Every row gives one point. Each copy is the shape, with its points in the same order, stretched, turned, moved and blurred by noise. Say if it was mirrored as well.
In the rows, zero is written as 128.

Shape (5 x 2):
112; 128
169; 135
94; 88
164; 120
96; 62
Copy 1 (5 x 2):
114; 131
162; 107
76; 100
151; 96
72; 75
Copy 1 is: only turned
Copy 2 (5 x 2):
133; 112
134; 173
103; 86
119; 160
78; 80
Copy 2 is: mirrored
Copy 3:
98; 136
156; 119
66; 107
148; 105
53; 80
Copy 3 is: only turned

Shape (8 x 3):
86; 149; 139
214; 159; 120
85; 146; 145
111; 124; 110
102; 124; 145
79; 74; 140
160; 144; 148
75; 156; 135
Copy 1 (8 x 3):
85; 106; 136
173; 186; 75
83; 111; 144
116; 91; 115
108; 105; 144
130; 60; 169
140; 156; 118
62; 109; 138
Copy 1 is: only turned
Copy 2 (8 x 3):
75; 148; 98
203; 193; 118
69; 145; 109
107; 119; 101
91; 144; 123
76; 84; 146
142; 186; 130
70; 149; 83
Copy 2 is: only turned

Shape:
81; 114; 103
132; 167; 148
105; 92; 83
116; 186; 166
126; 165; 190
120; 178; 156
152; 123; 162
87; 81; 119
91; 90; 106
Copy 1:
84; 124; 115
148; 170; 153
102; 92; 109
138; 195; 163
135; 182; 197
133; 181; 161
154; 130; 178
81; 97; 144
86; 95; 126
Copy 1 is: only turned
Copy 2:
193; 141; 157
107; 164; 146
199; 114; 133
100; 184; 164
82; 159; 175
111; 179; 158
102; 118; 142
188; 108; 171
189; 117; 157
Copy 2 is: mirrored
Copy 3:
122; 188; 130
126; 118; 151
147; 194; 111
117; 104; 165
131; 105; 182
106; 119; 156
172; 124; 154
162; 211; 138
141; 193; 128
Copy 3 is: mirrored
Copy 4, 9 rows:
74; 117; 94
128; 133; 163
90; 118; 66
120; 131; 189
134; 116; 190
132; 137; 171
161; 98; 135
84; 74; 96
87; 105; 82
Copy 4 is: only turned

Shape:
82; 102; 61; 152
146; 77; 108; 156
132; 138; 134; 151
204; 148; 122; 98
155; 142; 123; 103
97; 177; 129; 100
109; 152; 165; 97
145; 94; 144; 188
Copy 1 (8 x 4):
92; 226; 112; 108
170; 189; 103; 135
119; 141; 124; 153
165; 81; 60; 129
134; 112; 97; 118
65; 116; 138; 112
103; 103; 157; 113
169; 178; 130; 180
Copy 1 is: mirrored
Copy 2:
103; 122; 41; 107
138; 69; 98; 128
131; 128; 136; 116
184; 90; 164; 48
140; 107; 145; 61
95; 163; 139; 60
88; 133; 171; 73
139; 95; 129; 167
Copy 2 is: only turned
Copy 3 (8 x 4):
96; 100; 71; 126
147; 67; 128; 139
130; 122; 144; 153
225; 138; 137; 163
178; 143; 130; 139
126; 188; 125; 135
136; 168; 165; 119
123; 71; 160; 160
Copy 3 is: only turned

Shape:
169; 101; 151; 144; 171; 98
98; 74; 154; 101; 77; 185
86; 101; 115; 96; 106; 197
129; 79; 116; 115; 175; 125
85; 103; 156; 125; 167; 112
93; 137; 130; 140; 119; 105
111; 104; 161; 101; 160; 142
170; 103; 170; 133; 74; 91
187; 161; 151; 89; 101; 151
185; 128; 136; 167; 93; 160
133; 89; 101; 148; 145; 145
161; 144; 77; 189; 134; 121
Copy 1:
129; 62; 144; 138; 176; 116
118; 108; 171; 152; 50; 193
142; 125; 125; 136; 74; 217
148; 51; 109; 115; 137; 167
82; 75; 114; 104; 132; 147
102; 129; 97; 137; 106; 123
108; 79; 144; 105; 138; 183
121; 106; 180; 157; 102; 83
168; 165; 176; 119; 140; 135
154; 131; 173; 208; 142; 139
150; 89; 98; 166; 128; 173
163; 135; 83; 212; 170; 114
Copy 1 is: only turned
Copy 2:
152; 141; 151; 147; 186; 141
156; 79; 212; 109; 51; 121
136; 75; 171; 83; 48; 154
155; 83; 142; 113; 161; 151
98; 88; 162; 112; 158; 119
107; 131; 134; 104; 116; 93
119; 100; 185; 101; 142; 149
186; 175; 180; 136; 124; 80
168; 204; 185; 80; 101; 166
170; 185; 156; 160; 81; 150
156; 98; 127; 136; 114; 150
148; 168; 73; 152; 110; 145
Copy 2 is: only turned

Shape, 12 rows:
179; 97; 152; 99; 114; 185; 103; 165
149; 66; 93; 146; 169; 88; 153; 108
128; 129; 152; 158; 180; 88; 76; 106
132; 153; 143; 163; 99; 153; 137; 129
175; 145; 142; 103; 153; 136; 150; 146
153; 48; 156; 127; 178; 167; 76; 111
103; 69; 60; 97; 141; 103; 90; 110
115; 136; 99; 64; 167; 116; 129; 182
162; 136; 169; 88; 83; 116; 142; 149
123; 57; 145; 126; 144; 174; 119; 173
104; 150; 94; 101; 135; 180; 132; 179
88; 120; 92; 107; 130; 88; 160; 78
Copy 1, 12 rows:
192; 97; 166; 154; 93; 173; 130; 168
122; 136; 119; 134; 138; 113; 25; 95
137; 152; 179; 173; 191; 88; 90; 127
133; 150; 130; 165; 100; 137; 161; 122
161; 153; 141; 108; 120; 137; 116; 165
159; 91; 200; 170; 169; 172; 61; 130
132; 48; 135; 140; 148; 84; 77; 105
120; 95; 145; 91; 129; 86; 116; 204
179; 143; 163; 117; 60; 117; 149; 140
119; 92; 177; 163; 104; 163; 86; 167
106; 84; 124; 121; 115; 131; 163; 193
97; 114; 131; 97; 129; 85; 110; 79
Copy 1 is: mirrored
Copy 2, 12 rows:
197; 127; 86; 125; 170; 149; 156; 164
150; 50; 118; 174; 106; 72; 104; 118
142; 108; 188; 122; 162; 78; 88; 136
141; 178; 129; 162; 142; 130; 162; 144
215; 128; 143; 127; 121; 130; 146; 126
141; 53; 97; 126; 227; 123; 120; 142
95; 60; 81; 105; 83; 110; 86; 138
185; 99; 147; 86; 71; 183; 115; 138
195; 150; 124; 104; 112; 116; 178; 185
159; 73; 103; 160; 163; 180; 137; 171
152; 145; 117; 133; 89; 212; 135; 123
90; 107; 136; 121; 63; 88; 152; 109
Copy 2 is: mirrored

Shape (14 x 8):
126; 126; 141; 150; 89; 166; 112; 134
158; 103; 167; 142; 102; 150; 20; 146
104; 85; 102; 91; 145; 210; 124; 145
142; 137; 120; 142; 130; 104; 80; 163
111; 54; 130; 152; 131; 173; 87; 115
126; 123; 87; 121; 97; 127; 123; 106
178; 143; 132; 60; 114; 111; 141; 158
106; 182; 125; 108; 28; 93; 131; 102
89; 115; 128; 194; 181; 135; 170; 141
136; 72; 109; 149; 133; 99; 119; 75
113; 140; 135; 101; 157; 149; 102; 91
158; 152; 113; 88; 117; 191; 146; 153
121; 114; 73; 130; 141; 121; 172; 172
106; 132; 140; 101; 102; 154; 154; 130
Copy 1 (14 x 8):
113; 141; 148; 128; 147; 176; 155; 137
131; 174; 155; 121; 45; 167; 175; 157
106; 154; 55; 113; 164; 204; 158; 169
136; 154; 145; 148; 110; 106; 130; 154
121; 100; 96; 132; 112; 191; 188; 142
130; 104; 153; 114; 144; 152; 96; 140
194; 188; 161; 105; 153; 114; 98; 165
110; 125; 249; 77; 173; 119; 92; 166
113; 89; 79; 182; 210; 110; 188; 102
170; 60; 139; 123; 118; 129; 122; 112
104; 139; 117; 80; 129; 133; 140; 135
134; 191; 111; 116; 169; 181; 109; 140
149; 123; 102; 169; 200; 126; 118; 152
123; 149; 144; 101; 197; 156; 152; 156
Copy 1 is: mirrored
Copy 2:
156; 124; 151; 126; 99; 130; 107; 128
165; 150; 167; 75; 78; 133; 107; 233
98; 142; 146; 73; 68; 177; 166; 113
147; 138; 100; 109; 126; 154; 95; 177
125; 118; 150; 129; 69; 141; 160; 181
119; 116; 93; 115; 124; 107; 132; 115
96; 119; 153; 33; 179; 149; 101; 124
112; 140; 115; 140; 157; 58; 71; 80
147; 115; 105; 208; 146; 195; 147; 114
110; 91; 104; 144; 150; 108; 169; 170
134; 184; 136; 106; 161; 135; 187; 130
138; 127; 151; 48; 127; 163; 124; 78
96; 92; 81; 124; 127; 180; 109; 98
103; 138; 160; 116; 136; 137; 122; 90
Copy 2 is: mirrored
Copy 3, 14 rows:
150; 161; 149; 156; 109; 145; 118; 116
102; 193; 143; 200; 146; 87; 75; 94
102; 111; 154; 127; 82; 217; 58; 112
82; 157; 110; 173; 139; 76; 138; 122
135; 119; 183; 141; 108; 144; 57; 84
140; 112; 94; 156; 128; 135; 137; 99
109; 128; 68; 171; 165; 138; 103; 166
193; 181; 39; 157; 130; 120; 181; 101
114; 103; 195; 78; 118; 131; 136; 130
150; 79; 131; 137; 161; 95; 103; 89
100; 137; 122; 128; 177; 175; 111; 99
107; 128; 121; 169; 128; 197; 110; 162
105; 81; 115; 126; 97; 133; 135; 150
148; 141; 121; 117; 120; 177; 106; 131
Copy 3 is: only turned
